Each row is a point. The window is the flat piece filled in between its corners: a triangle in 3 columns, a solid with four corners in 4, and so on. A path goes straight from each point to the next, and from the last back to the first. List the points from which the path goes on through the window.

Window (3 x 3)
[[ -7 -25   4]
 [ 51  53 -83]
 [ -1  14   9]]
Path:
(1): [ -5  61 -31]
(2): [-23   5   0]
(3): [ 27 -48  57]
(4): [ 41  32 -38]
(5): [ 27  55 -68]
(6): [ 22  50 -87]
(7): [ 82  49 -62]
(8): [15  0 15]
(9): [-54   8  16]
(10): [-54 -21   6]
(11): [ 8 -9 46]
(12): [ 63  25 -44]
(13): [  7  60 -84]
(14): [-32   3 -10]
(15): [  1 -40  47]
(16): [ 93   2 -60]
Through the window after points: 6, 12

Window (4 x 4)
[[ 18   2   3 -78]
 [ 22   2 -31   0]
 [ -2  27  37  62]
 [-14 -15  16  61]]
Path:
(1): [ -1  16   2 -19]
(2): [30  1 35  2]
(3): [13  2 36 46]
(4): [-16  58 -36  12]
(5): [-41  -5 -21  27]
(6): [ 14 -16  14  21]
(7): [21 -4 46 58]
(8): [-25  51  17  51]
(9): [-32   3   1  41]
(10): [ 50   5  68 -12]
(11): [28 17 95 75]
(12): [-25  25   8  38]
Through the window after points: 1, 3, 7

Window (6 x 6)
[[-66  26  13  13 -18 -12]
 [ 60 -26  -6  -8  19  -3]
 [ 13  14  74 -23 -54  29]
 [-16 -15  49 -58 -46 -34]
 [ 67  64  95  -3  33  20]
 [ -3 -16  -4  -1  53  18]]
Path:
(1): [ 26  37  21 -69 -17  55]
(2): [ 35 -14  54  -9  18 -20]
(3): [ 19 -14  57  35  40 -23]
(4): [  5  23  52 -49 -32   5]
(5): [ -5  61  37 -78 -37 -22]
(6): [-12 -64  55 -19 -31 -25]
(7): [-14 -26  49  11 -30 -10]
(8): [ -6  35  30 -61  19  24]
(9): [ 10  37  28 -42 -27   3]
(10): [  8 -21  71 -16 -39 -24]
(11): [ 7 -5 58 25 20  3]
(12): [ 70  52  59 -80 -66  12]
(13): [ 65 -10 -13 -80  29  36]
(14): [  4 -13  30  60  11 -43]
(15): [-19   8  31  22  -8  -4]
(16): [-39  26   0 -80 -13  21]
Through the window after points: 3, 5, 15

Window (8 x 8)
[[ -2 -26  30 -21 -13   6   7  12]
 [ 18  -7  -1   1  10  -7  30  16]
 [  8  31  -4  29   2 -12 -30  -5]
 [  1 -27  -6 -85   5  -2  12 -32]
 [ 10  42  -6 -11 -39  17  -9 -21]
 [-33  -8  13 -95   1  -3  28  -9]
 [-10 -15   8  20   5  -6  23 -16]
 [-13 -31   1  17  21  28  19  24]]
Path:
(1): [ -5  22 -21 -11 -53  -5  10  -4]
(2): [ 29  11  26  -8  34  25  -1 -12]
(3): [ -1  11  16 -23   8   3   5 -14]
(4): [  1  -5  -7 -37 -20 -14   8  -8]
(5): [ -5  20 -16  10 -17 -14 -35  -7]
(6): [27 20 25 18 31  8 22 -1]
(7): [  0  10  15 -38   5  10   8  -9]
(8): [-20   0  -4 -38 -11 -11   9  -5]
(9): [-13  16  -6 -42 -30   2   8  -5]
(10): [ 13  14  18 -11  -1  20  -1 -24]
(11): [ 17  11  17 -11  31   2  13 -26]
(12): [ -4 -38 -20 -57 -21  -9  25  16]
(13): [-29 -30 -10 -15   8 -20   5  15]
(14): [ 24   5  38 -13   1  24  13  -6]
(15): [ 21   5  49 -21  23   8  -6 -18]
(16): [-40 -31 -24 -25 -23  -6  37   9]
Through the window after points: 1, 5, 7, 9, 11, 15

Window (9 x 9)
[[  1   5  -8  -5 -16 -24  13   4  19]
 [ -8  -3   8   2   6  36  22   8  28]
 [ -1 -10  17  11  27 -16   8  -6  -6]
 [ 13 -30 -18   1 -25   0 -22   6 -95]
 [ 27  10   2  22  15   0  35 -17   5]
 [  7  15 -18  -3  35  10   8  -1  17]
 [ 10 -28 -18  -5   3 -18  13 -29  34]
 [ 11  10   6  30 -11  17 -26 -11  16]
 [ 54 -35  17 -34   1  -1   7  37 -51]]
Path:
(1): [ 21 -27 -15  28   4 -36   4  -1  40]
(2): [ 13 -24 -22  29  10  -8  19  10  13]
(3): [  4  -1   8 -13   4  14  15 -19  22]
(4): [ 38   7   9 -35   5  16  -1 -23  -7]
(5): [ 9  2 -3 38  9 -8 30 -4 11]
(6): [ 33  -8 -28  31  22  -7  28  28 -13]
(7): [  1  -6   8 -15   6   5   7  -9  -5]
(8): [ 19  19 -11 -58 -11  15  -3  -1  -9]
(9): [  1 -24   6  50  35  10  24  11  21]
(10): [ 17   7 -14  21  14   0  13   7  22]
(11): [  5   3   2 -23  24  14   5 -24 -14]
(12): [-28   3  13  -3  -1  26 -24 -31 -26]
(13): [ 34 -11 -18  12   0  -4  11  17 -17]
(14): [32  0 -6 41  9  8 30 12 -5]
(15): [  5   8  12 -18  15  -6  18 -40  12]
(16): [  0  -7   1 -24   9  11  17 -27  -7]
Through the window after points: 2, 4, 8, 10, 12, 14, 16

Window (11 x 11)
[[ -6  36 -30  36  -4  32  10  15  50  -3  39]
 [-20  -3 -19  22  14  11 -18  26  25 -48  18]
 [ 17  15  26  10 -36  38  26 -22 -42  24 -95]
 [-44  21 -26 -11  43 -28 -26 -33 -16  46  22]
 [-29 -10 -38 -42  19  22  -8  27  31  20  60]
 [ 21 -21   6  58 -16  32  47  16   1 -30  37]
 [ 10  -2 -63 -39   3 -39 -26  -9  26  34  23]
 [ 27  31 -24  11  25  47  29 -33 -63   1 -69]
 [ 20  15  12 -23  19   5  -6  -7  38  -7  43]
 [ 28   4 -14 -21 -41  47 -36 -73 -44  33 -46]
 [ -8 -15 -44 -16  68  -7 -55 -13  29  68  12]]
Path:
(1): [-10   1 -47   4   6  12  44 -15  25  24  15]
(2): [  4 -17 -17  17   1  33   8 -73  39 -21  14]
(3): [  6  12 -34  -7   4   6 -10  28  14  24  19]
(4): [ 20  29 -37   8   4   8 -36  11 -23  26   1]
(5): [ -7 -14 -11 -10   9  21   7 -25  -2  10   5]
(6): [ -7 -21 -19   7  13  34  28 -21   3   0  21]
(7): [ 19  13 -16  16  16   1 -24  21   6  19   7]
(8): [ 23   4  21  -6   7  23 -63  25 -18 -29  23]
Through the window after points: 6, 8

Window (12 x 12)
[[-30  -3  54 -52  -8  29  34  95  17 -56 -28  27]
 [  0  11  36 -25 -40   0  17  42  47  37 -94  16]
 [-20  10  41 -56   8 -47  17 -35   5   8  17  21]
 [  5 -63 -55  -8  -1  -7 -32  19   4  19 -12  11]
 [-71  70  -8  31  35 -20  33  93   2  48 -76 -38]
 [-25  -6 -32 -52 -36  69   9   0  25 -55  10 -29]
 [-13 -70   9 -35  53  22  36  48  27  46  35 -19]
 [  6 -36   2  19 -11  50 -21 -41 -63 -52 -46   5]
 [ 44  37 -16  72 -18   9  33 -43 -23 -21   9  33]
 [-62  28  51 -43  21  31 -11  80  24  64  54   3]
 [ 51  48   2  -1  19  13   8  56 -54  23  19 -15]
 [-21 -47 -36 -36   7   6  56 -39  -8  45   4  56]]
Path:
(1): [ 32   3 -13 -70  89 -12 -15 -17  -3  35 -14  49]
(2): [-39 -15 -11  56 -75  27  50  14 -17   7  12 -28]
(3): [ 26 -21  48 -30 -72   8  33  51 -55   2   7 -12]
(4): [-24  12 -45  -1  43  11  10  -8  30   2 -35   9]
(5): [-27  40  -3  -6  31   6   7  54  20  41 -63  26]
(6): [-39  16  11   3  -3  -5  33  59   3  21 -35 -32]
(7): [-30 -19  15 -15 -34 -14  26  24 -18  24  -1  -5]
(8): [  8   5 -11 -31  80  79  32  -8  33 -18 -23  35]
Through the window after points: 5

Window (14 x 14)
[[ 18  63  11 -22  42  81   5  55 -40  36  15   0  61 -23]
 [ 52  16 -53 -18   5   0  25  13   6 -38  23 -51 -34 -51]
 [ -4 -22  21 -20 -37 -12 -13   1  10  41 -56  15  11 -26]
 [ 51   6  22 -45 -36 -15 -56  32 -20  29  -1  40  -7 -16]
 [-51  11  -1 -30 -25  21 -31  28   9 -20 -21  37 -73 -10]
 [-31  31 -21  68   3 -21  77  33 -48  58  43   5  39 -13]
 [-37 -21 -13 -12 -51  27  -2   4  -7  -8   8  14  81  25]
 [ 20 -15  61  59 -62   5 -18  77  28  12  26 -53 -95 -24]
 [ -2 -10  57  10 -23 -35  43  25   3   1   3 -12 -19  11]
 [  7  51  -7 -23 -15 -29 -10 -54  17  -1  -6   9   9 -19]
 [ 13  16  15  -3  81  18 -61  13 -31  15 -40 -17  24   5]
 [ 12  19   4  44  -6 -14  48 -31 -42  -9  -9  39  76 -29]
 [  7 -30 -27  80  12 -48  64   2  71  -1  -8  20  64  18]
 [-25  15  15  12  38 -31  16  -2  -6   2  35   6   5 -67]]
Path:
(1): [ -7 -44   4  23  37  10  32 -34  10  47   6  11 -31   6]
(2): [ 10  28  14   0 -13 -11 -20  47  -5   3   5  -6  11 -23]
(3): [ -3  18  11  17 -23 -31  -7  46   5 -23  16 -15  13 -44]
(4): [ -2   9  22 -11  13  41   6 -23 -32  58  -8  11 -31  16]
(5): [-10 -11  23   6   8   3   6 -25   2  44   6  10  10   6]
(6): [ 18  24 -11  27 -57 -31  20  68 -15 -57 -30   3  35 -75]
(7): [-27  32  10  23 -34 -27  -6  31  20 -12 -24 -17   2 -31]
(8): [ -9 -18 -14 -18  24  31  15  -2 -19  16  21  56 -17  13]
(9): [  6  -8  39   6  -2  -9  37   1 -12  28  16   2  11   8]
(10): [-12   6  10  21 -43 -41   4  55  26 -37 -23  -9 -19 -13]
(11): [-15  42  15  10   1 -18 -21  34 -25  15 -32 -32  50 -40]
(12): [ 24 -25  -8 -15  20  18   0 -12  10   4   1  27 -38   7]
(13): [ 29 -29  34  -8   4  33 -15  -1 -34  53  26  18 -26 -20]
(14): [ -9  35   4  -1 -22 -10   1  32 -12   2  -4   3   8 -19]
(15): [  3   5  -4   7  -6 -47 -25  43  20 -10 -46  18  75 -27]
(16): [ -2   7  -2   6   8  28  52 -33 -30  36  39  15 -32   6]
Through the window after points: 5, 7, 9, 11

Window (14 x 14)
[[ 18  34  28 -37 -40   2  38   3 -36  19 -13  34 -39  24]
 [  8  -5  45  -3 -95  32 -38 -15 -48  38 -13   2 -34  17]
 [ 20  -5 -16  38  34  -6   4 -41 -10  -4 -28  17  18 -12]
 [-46 -50  24  18 -46  31 -19  26  -1  76  -5 -22  24  -4]
 [-27  55  19 -40 -52  16 -24   7 -62  23 -45 -18 -44  14]
 [  9 -31   6  -8  29  -3 -25   0   6 -53 -19  28  57 -27]
 [ 22 -36 -21   2  48  -8 -24  -8  51 -64  -1  -8  -3  -3]
 [ 16  -6   9  28   7  10  11  31 -29 -49 -21 -12  -9 -34]
 [  9 -13 -53  31   5   2  -5   6  16 -61  -1  12  46   7]
 [-67 -58  -2  19 -43  12  -5 -21  -3  11   4   6   7 -41]
 [ 22  68  17 -10 -46 -17 -19   8 -33  31   5  23 -35 -23]
 [ 40  -6 -42 -27   5  19  -8   9 -37 -11 -15  14 -14 -28]
 [ 33  -7 -17  -1  -9  19  -1 -12  57 -41 -51   7  18 -29]
 [  6  30  -6  14  22  47 -11   6 -12 -21  -8  52 -19 -10]]
Path:
(1): [  2   2  13 -23 -33  42  -7 -21 -36 -12  15 -17  20  -5]
(2): [ 24   0  12   2   1  25   3 -20  -8 -11  -2  -5   5 -23]
(3): [ -6 -17 -33  27   5 -24 -24  -4 -13 -13 -44  43  20  10]
(4): [  2   2   9 -15  11 -13 -35  22 -12 -10 -62  60 -59 -20]
(5): [  4   2  -2  13 -12  17  -3 -14   3 -17   7 -13  26  -2]
(6): [ -6   3  -5   4  -4  26  -3 -19  -8  12   8  -4  25 -23]
(7): [ -3 -51  -9  17 -23  -9 -14  23  -4 -55 -61  17 -27  22]
(8): [  3   7   5  15 -21  -5 -21  21 -16   8 -45  22 -39  -5]
Through the window after points: 2, 8

Window (14 x 14)
[[-27 -30  38  51   7   1  -1  16  30 -44  54  78 -22  -1]
 [-20  -7 -21 -18  34  56  15 -17 -18 -14 -39 -19 -19 -38]
 [-30   9  33 -46  36  16 -40  30  51  45 -12  15  25 -64]
 [ 20 -47  42  58 -16  75   7   7  21  25   2 -27 -75   7]
 [-38 -28  44  46 -33  -3  36 -82 -51  -1 -22 -12  -8  31]
 [-28 -30  47  41 -62  24  26  12 -24 -13 -80 -16 -16  85]
 [ 17 -12  -6  20   1  14  47  83  11  18  21  52  43  58]
 [ 38   4   4 -10 -19  19  43  -2  21 -21   3 -79 -71  40]
 [ -9   0 -55  34  14  18  -4  11  21  -5  13  11  16  36]
 [ 45  -6  -8  76 -49  -2 -33  -6 -69 -26  35  25 -46   2]
 [ 52  39 -15   9  -2  31  26 -52 -12  15 -89 -18 -30 -22]
 [-16 -33  73   5  51  83  -1 -20   3 -13  17 -17  17  88]
 [ 43 -52   7  95  -9  -4  -3   2  -2 -22  12   0  22 -23]
 [ 37   1 -14 -50 -21  69  12  -9  50   3   9 -39  48  13]]
Path:
(1): [-20  56  46  32 -17  36  10  32 -27   5  24 -45 -22   5]
(2): [ 11  53  74  55  -6  32  -6  -2 -11 -28  20   2  32  -2]
(3): [ -1 -81 -31  19  -4  13  23  -7  -5  13 -46  -7 -48  41]
(4): [ 27 -28   1   7  16  23  -5 -17  -2  31  -8  13 -10  39]
(5): [-22  -6  -6  52 -15  30  16   1   9 -20   5 -12  -8  13]
(6): [  1  42  11  70 -11  70 -42  11  18  12 -24 -48  22   4]
(7): [ 13 -83   9 -55  18 -29  62 -11 -19  -5  13  53 -30  24]
(8): [ 35 -54  26 -20  -7  34 -14 -63  19  15 -15  16   1  30]
(9): [-24  21  20  35  19  65  35  45  -1 -25  13 -54  -9  27]
(10): [-30  21  31  29 -14  38  13   0  18  17  27 -22   5   7]
(11): [ 18 -37  33  15  24  43 -11 -10 -14 -21  -1   8 -10  45]
(12): [ 32 -63 -20  23  14  11  -4 -28   6 -26  -8  44  24  28]
Through the window after points: 4, 8, 10

Window (14 x 14)
[[-15 -14 -52  22  60 -10 -27  21  16  13 -49 -21 -63  -1]
 [ 42  72  -9 -28   6  26  -5  -9   2 -63  37  26  -5 -22]
 [-18 -32   1 -44   6 -41  17  -9  11 -14  26  26  54 -38]
 [-35  30  17 -30  18 -34  10 -18  11  16 -66   2   0  -1]
 [-70  -9  -4  54 -24  23  11 -59  45  17 -40  -5  -1  29]
 [  7  24 -86  39  23 -47  31 -41  74   7 -22 -40  12 -35]
 [ 58  28 -20 -21 -27  -6   4 -30   6 -18 -51  54  32  34]
 [-57  36 -42 -21  28  58   2  -8  -8  35   3  22  22 -21]
 [ 57  62  11  16 -57  37   1 -13 -34  36 -74  25  -7   1]
 [-40  -1   7  21 -12  60 -30  53  11 -24 -95  24  72 -20]
 [ -1 -18   4   5  64  53  31   5  62 -31  18  39  24 -11]
 [ 61  37  26 -82  57  36 -40  54  -5 -16  37   5  26  23]
 [-27 -73   9 -90   8  21  45 -40  81 -26  -2   2  45  -4]
 [-27  48  15 -37 -22  21 -46 -61  -1  31  -4  60  50 -61]]
Path:
(1): [-64  -7 -39 -16 -27   5 -37  21  51  37 -21  21 -64  23]
(2): [  5  -4 -24   6  54  -2  -1  -1   9  -6 -34  -8  -5 -16]
(3): [ -1 -19  22   4  67  -9  -8 -55   4  14 -21   5  25 -15]
(4): [-14  25 -24 -29   1  21 -13  13  30  -8  -5  17  11  -9]
(5): [ -9  15 -33 -20  16   2  -8   1  59  11 -23   5 -15   3]
(6): [-18  -7 -16  29  40  23   5 -14 -37  -9 -27  -9  32 -28]
(7): [ -3  35 -11   5  42  15  -4 -52 -32  13 -29  13  28  -5]
(8): [ -6  11   5 -24 -29  31  -7  34  79  -5 -30  24  -2 -11]
(9): [-20  17   6 -35   5 -11   6   9  39  13 -14  59  10 -16]
(10): [ 11  -6 -38  18   6  15 -12 -47 -27 -29 -33 -80  38  -3]
(11): [  2  20 -13 -20  24   8  18 -37 -14 -15 -58  -2  27   7]
(12): [-49  -8 -22  21 -32  28 -16   4  81  31  29  56  -9 -38]
Through the window after points: 1, 5
